Each point is reached from the start by the listed moves, each made once or not at all, plus a little noise. Is the number of moves made odd or even? Then give how often each move was made.

Moves:
(1): [ 29 -21]
(2): [23 24]
Start: [ 7 13]
Points:
[60 19] -> even (1, 1)
[33 -6] -> odd (1, 0)

Moves:
(1): [32 15 13 -6]
(2): [-15  36  -7   4]
(3): [-13  -1  47 -10]
(4): [ -3 -11  22  37]
Start: [ 10  20 -23 -14]
Points:
[36 23 12 18] -> even (1, 0, 0, 1)
[ 30  36  37 -29] -> even (1, 0, 1, 0)
[13 60 50 12] -> even (1, 1, 1, 1)
[ 7 10 -4 23] -> odd (0, 0, 0, 1)
[-10  43  -8  25] -> even (0, 1, 0, 1)

Moves:
(1): [ 25 -25  -8 -11  -1  -9]
(2): [ 15  15  10   1 -11 -13]
(3): [  3 -18  43   8  22   9]
(4): [  1  -6 -11  25  15 -12]
(5): [  5   7  -9 -14  30  -1]
(6): [16 11  1 14 11 17]
Start: [ 15  -1   8   2 -13 -19]
Points:
[ 36  17  -2  15  22 -46] -> odd (0, 1, 0, 1, 1, 0)
[ 22 -14  43  -5  39 -10] -> even (0, 0, 1, 0, 1, 0)
[ 60 -32  44  13  21  -3] -> odd (1, 0, 1, 0, 0, 1)

Moves:
(1): [ 10 -10   9   6  18   6  -6  13  -7  13]
(2): [  0   8   9  -5  -6  -4 -12  -1   0  -2]
(3): [-6 -6  6  1 -1  6 -1  4  0 -3]
(4): [-8  2  5 16  4 -4 -2  0  4 12]
(5): [  5  -4  -6  -3   4   2  -7  -2   1 -11]
(6): [-7 16 -4 12  1  5 -4  6 -8 -2]
(7): [-6  2  0 -2 10 -4 -1 11 -4  2]
(8): [  5   5  -3  10  -7 -10   2   9  -7  -7]
(9): [ 5  6  5  6  7  8  0  8 15 15]
Start: [-6  4 -2  0 -2 -5  4  9  2 10]
Points:
[-21  21   0   1   5  -1 -22  26  -8  -6] -> odd (0, 1, 1, 0, 1, 1, 1, 0, 0)
[-14  16 -12  14   5  -6  -5  36 -17 -11] -> odd (0, 0, 1, 0, 1, 1, 1, 1, 0)
[ 13   3  16  16  12   1 -20  38   2  17] -> even (1, 1, 1, 0, 1, 0, 0, 1, 1)
[ -5  25  19  27  19   2 -18  60  -8  24] -> odd (1, 1, 1, 0, 0, 1, 1, 1, 1)
[ 2  0 -7 -4  1 -3 -3  8  2  0] -> odd (0, 0, 0, 0, 1, 0, 0, 0, 0)
[-14  36   9  21   3  -5 -12  45  -1  12] -> even (0, 1, 1, 0, 0, 1, 1, 1, 1)
[-16   5   3  17   1  -9   2  10   7  19] -> odd (0, 0, 0, 1, 0, 0, 0, 0, 0)

Moves:
(1): [15  3 -3 -9  0  6 12  4 -2  6 -2  2 10 -6]
(2): [  7  16  -1  -6   0  -5  -3  -9  10  19   0 -12  -4  -6]
(3): [ -3 -16  -7  -8   1   1 -18  10   6   8   4  -1 -14 -10]
(4): [  7   1   2  12  -5   1 -17   4  -7  -3  -1  -4   6  -7]
(5): [  2 -10 -16   9   6   3   9   1   4  -4   5  -3  -7   1]
(6): [ -6  -6  10  12 -18  11  10  -3   1  10  21  17   7  -1]
(7): [-6  2  7 14  9  6 -2 29  7 -4 -7 -6  3  2]
(8): [ 13   8  -3 -16   4  15  13  -2  -2  -5   7 -10   8   7]
(9): [ -5   6 -15  -5  -3  -1  -3   6   4  10   0   3   2   7]
(10): [  9   7  -2 -17  -1  -8  10  -5 -15   6  13  -2  -8  -4]
(11): [  2   3   7   1 -13 -11  -1   4  15  -6   0  -9   4  -2]
(12): [ 9 -3  9  2 -1 -3 -2  2 -9  8 16  3  4 10]
Start: [  2 -13 -11  -6  -3  -2   6   4   7   3 -10  17  12  13]
Points:
[ 40  -6 -18   4  -5   1   5   7   3  28   6   4  22   6] -> odd (1, 1, 0, 1, 1, 0, 0, 0, 0, 0, 0, 1)
[ 34 -22 -36  -7   8  25  -3  60   8  18  13   4  26  17] -> even (1, 0, 1, 1, 1, 0, 1, 1, 1, 0, 0, 1)
[ 31   4 -14 -33 -23 -20  21  16  -1  28  18  15  24  19] -> odd (1, 0, 0, 0, 0, 0, 0, 0, 1, 1, 1, 1)
